Each wall is flat, endless, passes through zero and stands at right angles to its row. A trip goes straight from one point to another. Which walls does it cross, in order?

Walls:
(1): -0.303,-0.243
(2): 0.082,-0.089
(3): -0.283,0.347
(4): -0.077,-0.262
(5): -0.040,0.136
Trips:
0.142,-0.360 to 0.142,-0.069 -> 1
-0.086,0.392 to 0.232,0.341 -> none

Walls:
(1): 0.312,-0.090,-0.058,-0.005,0.340,0.307,-0.109,0.047,0.170
(2): 0.080,-0.298,-0.243,-0.434,0.258,-0.419,-0.171,0.223,0.231
(3): 0.298,-0.150,0.299,-0.025,0.040,-0.091,-0.042,-0.287,0.092
(4): 0.148,-0.147,-0.086,0.090,-0.027,0.086,0.060,-0.205,0.080
(5): 0.318,-0.205,-0.199,-0.178,-0.029,0.084,0.406,0.118,-0.361
Trips:
-0.130,-0.338,-0.235,0.152,-0.131,-0.193,-0.033,-0.293,0.208 to 0.082,-0.106,0.024,-0.123,0.253,-0.015,0.242,-0.095,-0.070 -> 5, 1
-0.305,0.039,-0.115,0.112,0.059,0.078,-0.059,-0.297,-0.054 to 0.135,-0.377,-0.180,-0.135,0.290,-0.088,-0.330,-0.091,0.165 -> 1, 2, 3
-0.222,0.464,-0.110,0.023,-0.162,-0.303,-0.175,-0.052,0.245 to 0.288,-0.198,0.103,0.028,-0.090,-0.103,0.149,-0.124,0.018 -> 3, 4, 5, 1
-0.012,-0.294,-0.208,0.031,0.411,0.032,0.132,0.065,-0.192 to 0.017,-0.106,-0.012,0.097,0.020,-0.283,0.224,-0.039,-0.039 -> 3, 1
